Every row gives one point. Each copy is the shape, with its points in the same order, stretched, turned, moved and blurred by noise. Say if it was mirrored as well.

Shape (5 x 2):
[[ 68  16]
 [ -9  21]
 [-57  23]
 [ 29 -18]
 [-21  -7]]
Copy 1:
[[ 66   2]
 [-21  26]
 [-84  33]
 [ 13 -26]
 [-44  -3]]
Copy 1 is: only turned
Copy 2:
[[ 68  63]
 [-14  27]
 [-68   5]
 [ 42  11]
 [-17 -10]]
Copy 2 is: only turned

Shape, 8 rows:
[[  3  35 -21]
 [ -2 -51 -48]
 [-32  43 -19]
 [-41  31 -53]
 [ 27 -49 -18]
 [ 16  36  27]
 [ 51  51  45]
 [ 16   0  37]]
Copy 1:
[[ 22  43  12]
 [ 43 -44 -46]
 [ -4  56 -19]
 [ 23  53 -52]
 [ 40 -54 -10]
 [ -5  29  49]
 [-11  36  94]
 [-19 -10  33]]
Copy 1 is: only turned
Copy 2, 8 rows:
[[ 24 -30  31]
 [  2   9 -39]
 [ -2 -57  25]
 [  3 -72 -17]
 [ 12  36  -5]
 [ 14   1  75]
 [ 47  24 103]
 [ -7  33  64]]
Copy 2 is: mirrored
Copy 3, 8 rows:
[[-14  36  44]
 [ 15  29 -63]
 [-43  37  41]
 [-41  66  18]
 [ 36  -6 -42]
 [ -5 -11  62]
 [ 12 -28  94]
 [ -3 -38  24]]
Copy 3 is: only turned
Copy 4, 8 rows:
[[-25  25  -1]
 [ -5 -52 -53]
 [-50  11  21]
 [-74  -8  -7]
 [ 31 -35 -47]
 [  9  31  30]
 [ 39  62  30]
 [ 38   1  20]]
Copy 4 is: only turned

Shape (10 x 4):
[[  1 -27 -14 -25]
 [-26   1  36 -41]
 [  8  -9 -67 -35]
 [ 41  11  39  42]
 [ 14  59  39 110]
 [ 26 -30 -22  12]
 [ 56  14 -36  25]
 [ 33   0 -17 -53]
 [-14   2 -40 -49]
 [  4  35   3  49]]
Copy 1:
[[ 16  -2   7 -27]
 [-28  -2  46 -18]
 [ 19  23 -32 -53]
 [ -1 -11  -6  67]
 [-48 -40 -54  87]
 [ 32 -10 -23   2]
 [ 22  19 -51  27]
 [ 16  40  11 -11]
 [ -3  19  -4 -56]
 [-28 -17 -41  27]]
Copy 1 is: only turned
Copy 2 (10 x 4):
[[-51 -12 -11 -43]
 [-69  47  -7   2]
 [-44 -19 -55 -91]
 [ 44  14  27   9]
 [117  24 -19  54]
 [ -6 -39  -1 -44]
 [ 44 -18 -17 -63]
 [-48  19  -9 -73]
 [-64  14 -55 -66]
 [ 47  14 -35   2]]
Copy 2 is: only turned

Shape:
[[ 35  25 -70  50  -2 -32]
 [ 20  45 -18   2  -6 -17]
 [-10  -5  24   7  -4 -19]
 [ 43   5 -18  23 -12  -3]
 [-14  -1  13  -9 -26  10]
 [ -2  10  28  -4  13 -11]
 [ 11  22  44  10  20  12]
 [ 32   6 -31   7 -24 -28]
 [  3 -23  38   5  19  12]
 [ 12   9 -71   9 -10  -6]
 [ 21 -29   8 -19  18  -6]]
Copy 1, 11 rows:
[[ 21 -36 -60  24 -60 -22]
 [  4  21 -19  16 -39 -27]
 [  3 -12  27   9   0 -12]
 [ 37  -4 -22  22  -9 -13]
 [  9  16  23 -16   0   8]
 [ -8   7  16  17   9 -25]
 [ -8  21  14  42  20  -9]
 [ 35  -9 -14   3 -32 -30]
 [  1  -5  18  17  46  -7]
 [ 13 -14 -52 -22 -35 -12]
 [ 14  -5   2  -2  38 -40]]
Copy 1 is: only turned
Copy 2 (11 x 6):
[[-121   -2  -15    9   10   13]
 [ -60   23    5  -27   13  -13]
 [  -3  -13   13   17    4  -20]
 [ -54  -10    6  -11  -17   35]
 [  -4  -11   -5   -8  -37  -24]
 [   5    2   12    3   22  -12]
 [  13   34   18    3    9   19]
 [ -67  -22    8  -20   -9   -2]
 [  23  -16   -5   18    1   16]
 [ -81  -18  -43  -16   -7   -6]
 [   2  -44   -3  -15   21   13]]
Copy 2 is: mirrored
Copy 3:
[[ 95  -2 -40 -22  27 -51]
 [ 42  15  16 -19   8 -36]
 [-29 -13  12   1   6 -13]
 [ 52 -17 -13  -9 -26 -28]
 [-28   4   3 -24 -25   9]
 [-27   3  21  17   1 -19]
 [-14  10  24  42 -23 -17]
 [ 47 -20   0 -40  -2 -31]
 [-31 -17   7  40 -22   7]
 [ 68   4 -36 -41  22  -1]
 [  6 -34  19  22  -1  15]]
Copy 3 is: only turned
Copy 4 (11 x 6):
[[ -7 -35  -2  -6   9 -94]
 [ 25  11 -11 -18  25 -44]
 [ -3  15  16  10  18   8]
 [ 15 -16  -6  -2 -12 -42]
 [-10  18 -19   8  10  15]
 [ 17  16  20   4  28   8]
 [ 49  20   8  19  17  11]
 [-10  -8  -4 -24  -7 -42]
 [ 24  -3  17  23  10  37]
 [-19 -34 -28 -16  12 -47]
 [ 11 -23  19 -16   2  27]]
Copy 4 is: only turned

Shape:
[[-28 -10  26  15 -24  30 -11 -70]
 [  0 -13  32 -12  52  -9   3   4]
 [ 20  85  35  35 -45 -17 -52  -7]
 [  2 -64 -29  51  41 -67 -14 -11]
 [ 14 -13  40 -22  17  44  22  12]
 [-13   6 -21  23 -11 -28  25  15]
 [-98 -31 -36 -33 -55 -35   1 -34]
 [ 32  -3  -7  16  65 -21  41   1]
 [-71  28 -30  63 -21 -15 -39 -23]
 [  8  10 -27 -32  57 -25  26 -24]
 [ 18  23 -51 -65  15  22 -26 -36]]
Copy 1 (11 x 8):
[[ -45   68   -2   13   20  -19   -3  -25]
 [   0  -24   -1    6   37  -57   25  -29]
 [ -20   69   32   11 -107  -55    6   20]
 [ -31  -59  -91   54    3  -35   22  -91]
 [  -3  -17   52  -15   28  -29    5   -9]
 [  17  -33  -34   35  -34    3   23    3]
 [ -28   10  -98   44   27   29   17   47]
 [  27  -43  -14   -7    4  -30   53  -71]
 [  15   46  -71   78  -29  -24  -16  -15]
 [  13  -23  -52  -36   29  -30   44  -39]
 [  -6    4  -56  -84   27  -22  -20   -1]]
Copy 1 is: only turned
Copy 2, 11 rows:
[[-15 -34  85  39 -48  43 -21   6]
 [-11 -31  -6  -6  42  10 -22 -33]
 [-11  61  -9 -10 -62   8 -64  11]
 [-68 -83   9  -6  24 -71 -36  63]
 [ 17 -12 -17  24  36  65  -8 -31]
 [  2 -11 -21  -3 -11 -41  10  41]
 [ 10 -12 109 -17 -25 -17  64  63]
 [ -3 -38 -38  34  34 -45 -28 -12]
 [-68 -19  31  -8 -76 -49  13  53]
 [-12  -2  16  30  36 -35   6 -22]
 [-37  41  49  53  40  31  33  -8]]
Copy 2 is: mirrored
Copy 3 (11 x 8):
[[  -8  -51  -37   -2   -2    4   10  -68]
 [  -5  -28   11  -33   53   -8   26   37]
 [  38  -40   86    5  -49   44  -65  -20]
 [  56   -1  -83  -39   49   13  -26   76]
 [ -27  -14   22   -4   33   18   72   -6]
 [  15   23  -11   25   21    9  -34   26]
 [ -48   39  -84   -5   -9  -57  -60  -46]
 [  49   -2    8    2   92   -2   17   61]
 [   1  -19  -30    7   15   40 -105  -37]
 [  35   22   17  -30   90  -48  -11   17]
 [  14   62   25  -74   57  -24  -16  -69]]
Copy 3 is: only turned
Copy 4, 11 rows:
[[-65   2 -30   7  22 -40 -10 -71]
 [ -4  25  33 -34  27   9  15 -36]
 [-20 -23  27  75 -10 -11 -50 -22]
 [-16  36  31 -48   9 -92  18  22]
 [ -6 -19   0 -35  32  33  35 -54]
 [-16  13   4 -13 -44 -25  28 -12]
 [-63  29 -30 -57 -83 -61 -36 -70]
 [ 29  37  18 -15  18  -6  61 -10]
 [-81  40 -23  14 -31 -54 -39  10]
 [ 42  54  -6 -20  -2  -1  19 -36]
 [ 55  17 -56 -20   7  -1 -39 -44]]
Copy 4 is: only turned

Shape:
[[ 10  11   8 -22 -12  28   5 -14  -9]
 [ 29 -12  -7 -13  18  16  18   4  -8]
 [  5  26  12 -18 -20  -8   0  -1  -7]
 [ -3 -27  -7 -23 -26  14   6   1 -28]
 [ 11  23  -5  51 -20 -24 -27 -18  -7]
 [ 12 -12 -52 -14  -8  17  13 -31   0]
 [  7  25  10  17 121  12 -16 -14 -16]
 [-13  11  22  20   8 -17  14 -28  -5]
 [-30 -41  16   8 -18 -14 -33  18  54]
 [-30  18  -1  10 -15  15  18   7  -7]
 [ 21  11 -36   1 -21 -13  22  -8 -13]
 [-40  20  -6 -16 -12 -13   9  -8 -22]]
Copy 1, 12 rows:
[[-23   3  29   5  -1  15   5  14  -8]
 [-17   4   5  -8  29  -6 -15  28 -14]
 [  3   6  28  16 -23   7   2   9 -13]
 [  7  -2  20 -21 -11  24  -4  37  -3]
 [  9 -26 -21  25 -44  -8  43 -16   5]
 [-13  -7  13 -12  13  -1  37   3  41]
 [-60  18 -34 -39  36 -42 -25 -12 -55]
 [  5  -8  -4  11 -10  14   2 -28  -6]
 [ -6 -51   2 -17 -39 -13 -63 -14  19]
 [-15   9  -9   8 -26  18  -6 -10  15]
 [ 18   6   1  18  -6   2  32  14  23]
 [ 11  25  12  -8 -37   9   5 -12   6]]
Copy 1 is: mirrored
Copy 2:
[[ 12   7 -14   7  15   9 -41 -16  -6]
 [ 11  19  -2   0  29  -9 -10  20 -18]
 [ 17  20  -1  -6 -13   7 -22 -31  -1]
 [ 25  -9   1 -28  10  17 -27   2 -17]
 [-46  -2  31 -11 -14 -28 -17 -35 -21]
 [  9 -35 -32   8  19 -27 -10   6 -43]
 [ 23   5  64  72  65 -32 -22   2   7]
 [-13   0  29  -3  21   8   9 -31 -14]
 [ -5 -29  14 -47   4 -23  15 -25  57]
 [ -9  -4  13   3 -13  30  -7 -12   2]
 [ -2   4  -8  -4 -11 -14   2  -3 -39]
 [ 31 -17  18  -1 -18  23 -14 -38  -6]]
Copy 2 is: mirrored

Shape:
[[  5 -18 -18  22  10  89 -75  20  22  13  43]
 [  6  36  23  -8 -55   1  20 -31 -59  14 -49]
 [-30  23   8   4  12   0  18  -7 -16 -48  83]
 [-52  30  64 -42 -34 -41  55 -42  16  23 -74]
 [ 14  27  17  29  -3  39 -26  28  35 -11  53]
 [-52   6  18   1  45 -15   1  34 -49 -10  21]
 [ 66 -48  12  -6   1  62 -46 -29  10  16  37]
 [-32  20 -23 -47 -21 -46  28 -36   1 -30 -54]
 [-63  54   1 -34 -53 -52   9 -14 -28   8 -10]
 [-48  22  14 -56 -45   6  37  -8  -8 -12 -56]
 [ 22   8   9  53  33  87 -63 -16  18 -48  22]
 [-43  44 -10 -23  12  44  40 -27 -33  20  33]
 [-52  -3 -29  70  21   9   6 -19 -11   6  64]
 [ 47  17 -32  35  37  37   0  27  22   0  29]
 [-48  68 -10   5  62 -16 -23 -26 -25  12  66]]
Copy 1 (15 x 11):
[[ -27    2  -80  -67   54  -50  -53  -50   15   -6   31]
 [ -31  -36   25   18  -38  -19   11  -32  -70   27  -41]
 [   5   36   53   40   34  -10  -16  -29   20  -45   63]
 [ -71  -88   86   24  -19  -35   25   62  -41   18  -38]
 [ -14   38   -9  -22   36  -41  -37  -32   53  -13    0]
 [ -15   24   21   36   74   16    4   11  -36    9   41]
 [  22  -41  -32 -102   16   -6  -41  -64   19   13    6]
 [ -22  -45   45   27  -31    5  -27   44  -61  -33  -15]
 [ -31   -2   63   69  -18  -53  -30   21  -71    1   -1]
 [ -47  -40   27    5  -35  -30   24   36  -62  -18    0]
 [ -31    3  -41  -55   66   -5  -40  -82   38  -61  -13]
 [ -76    5   19   33   -4   -4    2  -22  -17   11   63]
 [ -21   -9  -18   78   51   -9  -37  -37   30  -10   53]
 [ -16   48  -46  -24   23   32  -44  -24   65    7    1]
 [ -62   52   57   64   69    0  -70  -28  -20   12   51]]
Copy 1 is: mirrored
Copy 2 (15 x 11):
[[  17   39   -4   42  -77   41   -8   26  -29   38   70]
 [ -37  -11   -9  -16  -15   53   17  -21    8   -7  -99]
 [ -12   34    2   60   31   -9    5  -16  -18  -61   24]
 [  -3   36   48  -70   54  -13   -3  -12   14   23 -121]
 [  30   55   17   69  -45   21   14    2    4  -21   16]
 [  34    7  -37   13   67   25    2   34  -17    0   13]
 [  16    9   15  -24  -77   44  -11  -13  -53  -21   38]
 [ -48  -17    4  -36   24  -40  -21   -8   26    2  -53]
 [ -61  -19   26   24   49    9    4  -30   40   19  -52]
 [ -62   14   17  -30   23   19   -2   28   45    5  -63]
 [  13   45   -8   75  -85   10  -31   44  -65  -16   27]
 [ -43   71  -26    5   18   41    6  -30  -30   -8   -7]
 [   0   36  -35   65   14  -24   45  -28  -66   32   16]
 [  46   46  -51   25  -61    0   17  -10   -4  -17   30]
 [  22   48  -27   68   39   16  -40  -57  -39   10   22]]
Copy 2 is: mirrored
Copy 3:
[[ 27 -22 -37  48  -9  11 -58  61 -48 -47 -32]
 [ -1 -13  25  12 -21  26  46 -60 -72  71  -4]
 [ 36  59  -5  15  -9  25  44  36 -39 -16  52]
 [ 27 -12  98 -14  -1  62  69 -78  25  44  -1]
 [ 40  18 -19  15 -38  12 -32  48 -24   9  16]
 [-34  46  27  39  32   4  38  25 -21 -22  46]
 [ 47 -67 -45 -11  15  34 -38  23 -81  -2 -11]
 [ 18  13  24 -41 -22  25  80 -56   9  -2  -9]
 [ 19  29  72   0 -40   6  67 -47 -36  -6  15]
 [ -1  -8  67  -7 -36  53  68 -18  -5  22 -28]
 [ 27  18 -86  45  -4  64 -53  38 -41  -4 -19]
 [ 44  45  34  32  21  21  61  22 -72   8 -27]
 [ 57  31 -25  78  15 -13  51  14 -34 -48  37]
 [ 50  19 -55   4   7 -32 -10  54 -17  24  -3]
 [ 52 102  16  21  55 -17  11  -1 -54 -33  25]]
Copy 3 is: mirrored

Shape (18 x 12):
[[-18  22 121  17 -18  -5  -1  31 -20  38   5  10]
 [-30  11 -21 -22  -9  -7  10   6 -28  -4  -4 -22]
 [-22  19 -14 -22  -7  29  21 -20  10 -11  20 -18]
 [-31  13 -24  -5  25 -13  -1 -16  13  24 -15 -30]
 [-26  -7 -19   3 -27  17 -35  33  20  44 116 -12]
 [-14   7 -19  25  18   3 -10 -13  -5  -6  84  -2]
 [ 14  25 -30 -11  24  -3  13   8   8  39  19 -13]
 [ -4  25  -5 -18 -17 -21  13  29   5  -1  -9   8]
 [ -6 -57 -19 -16  12  -1  10 -27  -2   4 -19   1]
 [ -2  -8 -12  10  23  35   8  29  23   1   8 -23]
 [-28  16 -21 -11 -27 -24  16  32 -22 -14 -14  17]
 [-35  19 -17 -28  21 -16  15  31 -19  49  20 -13]
 [ -8   6 -36  34 -23 -12  -5  11  16  30  -9 -15]
 [ 12 -27  13 -17  25  86 -52  17 -17  -9 -21 -16]
 [ 10  20  -5 -14 -61  40 -37  15  13  16 -22  52]
 [  1  19 -33 -10  22  53  21  25 -24  24 -27 -13]
 [ 66  -7  17   3 -10  18  -8  18  10   9 -16 -23]
 [-31  16  55  23  11  13  17  31 -76  40 -17 -26]]
Copy 1 (18 x 12):
[[-36  -1 -10  10   6  78 -22  99 -92  81  -1  22]
 [-26   2 -15  17  11 -21 -24  24   8   5  42   2]
 [-32  16 -16  20  30   2 -26  -1  11 -32  36   9]
 [-27  29 -16  39  24 -12 -35 -13  16  16  36 -19]
 [  0 -18  29 -88  60  19 -70  36  51  -1  33  17]
 [ 39  21  10  -6  25  -3 -84   1   9 -37  36  13]
 [ -6  22  24  15  64 -26 -16   3  13   4  23  -4]
 [-24   4  11  16   6  -5  28   3 -13  26  17  27]
 [ 11 -39 -33  29   4  12 -28   1  24  -3  -1 -27]
 [-13  43 -46  -8  35  17  -3  10  42  -4   2  -1]
 [-21  -3   7  17 -19 -19   6  14  -3  20   2  35]
 [-32   9  34  18  37 -20 -31  58  17  34  31 -11]
 [-12   4 -19  -2  30 -14 -26 -29  36  35 -10  39]
 [-32  12 -81 -68  33  15   0  43  19 -27 -20 -64]
 [-44 -35  13 -59  18  -6  25  -8 -16  14 -65  14]
 [-43  35 -23   4  51 -35  -7  37  37  -9 -28  -8]
 [ -4 -11 -45 -30  59  17  35   4 -15  14   4   3]
 [-40  19 -45  24  21   4 -59 114 -23  52  -7  12]]
Copy 1 is: only turned
Copy 2 (18 x 12):
[[-72  69 -48   7  56  31  30  72  74 -21 -27  48]
 [ -5 -44  -9  15 -18 -11 -29  -1   0  -3   4 -17]
 [-12 -19  -5   5  -2 -28 -27 -21 -14  23  12 -13]
 [ 15 -15 -32 -14  -7  15  -3  13 -31   7  31 -22]
 [-19  33  80  14   8 -32 -30  22 -31  30   3 -11]
 [ -2  -9  23  26  31 -30 -23  16 -45   1 -23 -11]
 [ 32  22   6 -12   1  27 -27 -26 -26   6   5 -21]
 [ 16   8 -14   2 -23 -12   1  -9   8 -17 -13   4]
 [ -5 -40  16 -34  20   9   7  -6 -12 -46  47 -33]
 [ 11  12   9  -6  15  16  21 -19  -4  42  -1   6]
 [  6 -38 -14  11 -33 -29 -16   8   2 -30 -30  13]
 [  9  -1  -6 -15 -12  21 -37  26  -1   0 -12 -28]
 [ 20  -1  10   3 -26  12   6 -11 -49  -2  13  16]
 [ -3 -10  27  16  47   9  -5 -10  64  59  55  28]
 [ 10  21  25   2 -13 -41 -34 -12  22  -6  31  60]
 [ 19 -20  -4  -9   3  28 -44 -30   2  31  -2  16]
 [ 11  44  15  13  23  36  29 -55  31   2  33   7]
 [-51  -6 -38  21  34  59 -22  49  41  -6 -39  31]]
Copy 2 is: mirrored
Copy 3 (18 x 12):
[[ -20   -7  -40   32  -56   23 -108    0  -17   -4   77   -6]
 [ -40   16   10   31   14    6   -6    9   30   -7   -4  -19]
 [ -39  -19   12  -11  -13   13   -6   11   25   17  -31  -12]
 [ -17   -9   27    9   28   10  -11   13  -15    6  -14  -34]
 [   3    7    4   17   -2  -51  -35   60   -2   35  -50   51]
 [   7    1  -17  -28   11  -31  -20   -2   11   36  -68   18]
 [ -25   20   37  -11   23    2  -21   17    8   40   -6  -15]
 [ -53   -2    4   14   18   -3  -18   -3   16   -9   36    5]
 [   0   15  -10    8    6   46   33   12  -19   -2  -10   10]
 [ -10   -7   39   22  -22   19   -3   -6    6   46   -9   23]
 [ -51   11   -4   23   32    3  -16  -13   34  -38   24   13]
 [ -52   41   22   34   30   -1  -47   21    6   14   -6   -9]
 [  14  -25   28   16   31    9  -21   23    7   -3   11   -3]
 [  22   61   55   21  -78   19   22  -14   -2   15    9   12]
 [  -8   19   35  -27  -26    7  -20   11    8  -56   54   24]
 [ -21   47   72   15  -14   43  -22   -8   35   23    7  -14]
 [  11    7   20    8  -33   15   17    9   12   40   53   -5]
 [  -5   44    4   64  -28   42  -88   -8   28   14   38  -39]]
Copy 3 is: mirrored

Shape (18 x 12):
[[  6 -12  -7   4  -3 -13   8 -16  -1 -27   7   9]
 [-16 -17 -11  20  16 -10   2 -11  27  15  29 -15]
 [-12 -21 -19  19 -13  29 -16   4  11   1  15 -13]
 [  7  22 -21  75   4  -1 -31  -8  21  -4  29   5]
 [  8 -18  10  21  -3 -13  -1   0 -28  10  25 -36]
 [ 18 -16 -14  28  -8  -4  -3  53  -3   6 -64   0]
 [-22 121 -10  12  -8  -1  21  -4 -56   1  26  -2]
 [ 30   8  -2   6  31  15  11  13  -8 -19  24 -22]
 [-11 -14  36   0  23  -1 -24 -17 -10   7  25 -15]
 [-13  26  11  21  -8   1   2   8  16  14  14  -2]
 [-14  75 -18   0 -21  16  -4 -10  19  -6  18 -11]
 [ 10 -17 -16   9  12  18  13 -18   6   7   3  -3]
 [  2 -18 -16  27  19   9 -10  -4  15 -11  -1   6]
 [ -8   4 -23  12 -18 -16   4   7  14 -50 -57 -14]
 [ 39   0  23  14   1  -6  12 -15  19  10  21   0]
 [-17   2  -7   7  -3   0  -3  33   0 -25  15   8]
 [-20  -7  17  34   2  17  17 -14  12 -32  13 -14]
 [-11 -18  -9   7 -12   8 -23 -11 -70  10  26   2]]
Copy 1:
[[  15  -12    4   -2   -1   11   10  -13    3  -38    2   20]
 [  18  -29  -14   16    6   -9   16   20   17  -14   14  -26]
 [  14   11  -29    1   -4   16    8   13   13   -1   23   -6]
 [  17   31  -15   20   38   -6   23    2   66  -29   13  -15]
 [  -4   10    4   10  -24   -6   15   -8    8  -19    1  -35]
 [  62   34   23  -21  -40   20   19   17   18  -10  -32   27]
 [ -29   59  -28  -76   22 -105    7  -37   23  -16  -28   -9]
 [  13   15   26  -22    0   -5   -3   -4   22  -25   37  -21]
 [ -28  -18   17   24   -4  -10   -6    1   23   -2    4  -23]
 [  12   13  -14    1   -5  -39    4   17   29  -17    2   -1]
 [  -6   26  -49  -52   11  -50  -18    6   37  -31   -4    5]
 [  36    1   -1    2   11    8  -12    2   -5  -24    3   -2]
 [  26    0   11    9   17   19    8   10   22  -15   10    7]
 [  18   11    2  -44  -14   25   27   27    7  -49  -30   44]
 [  28    0   17   30   -6  -14  -21   -5   27  -52    7   -6]
 [   6    2   -4  -17  -16  -15   32    2   23   -1   27   18]
 [ -15   21    6   20   16   -7   23   25   -2  -31   25    8]
 [ -16   13  -13   -1  -12    2   11  -53   -6   18  -12  -11]]
Copy 1 is: mirrored
Copy 2, 18 rows:
[[  4  -6  -4  -8   9  -4   3 -15 -23  -3   7  13]
 [ 23  23 -30 -16  -2   6   3  13 -22  27  -3  10]
 [-24  16  -9  -6   3  24  -6  25 -22  10  22  16]
 [ 27  14 -26  50  16  43 -18 -13 -34  18  28  24]
 [ 30   3   7 -17  -1  39  -9  33 -26  -5   8 -18]
 [-27 -16  -5  54 -25  16  -1  30  21  -6 -16 -26]
 [ 37  63  45  27 -29  12 -35 -34 -28 -15  87 -58]
 [ 13   3 -16   9  41  16   3  18 -15  -5  28 -34]
 [ 26  13  16 -33  28  30 -31   6 -10  25  -9  -1]
 [ 23  44   2  17  -4  20 -13   1   4   4  18  -1]
 [  5  52  -8   4 -12  24 -20 -28   4 -15  76  -9]
 [ -9  -2 -16  -7   4  11  26   0 -19  23  13  -4]
 [ -7  -3 -21  12  16   9   1  -3 -24  24  -2   9]
 [-35   2 -29   1 -21   0 -16 -25  -7 -35  -4 -16]
 [ 43   4  -9  11  21  35  25 -10  13   6  14   6]
 [-10  21   8  15  16 -14 -28  25 -13 -11  15   7]
 [ -1  37  -2 -12  25  20  -4 -11 -36 -10  -8  -2]
 [  0 -14  52 -21  -8  23 -28  26 -49  16  33   1]]
Copy 2 is: mirrored
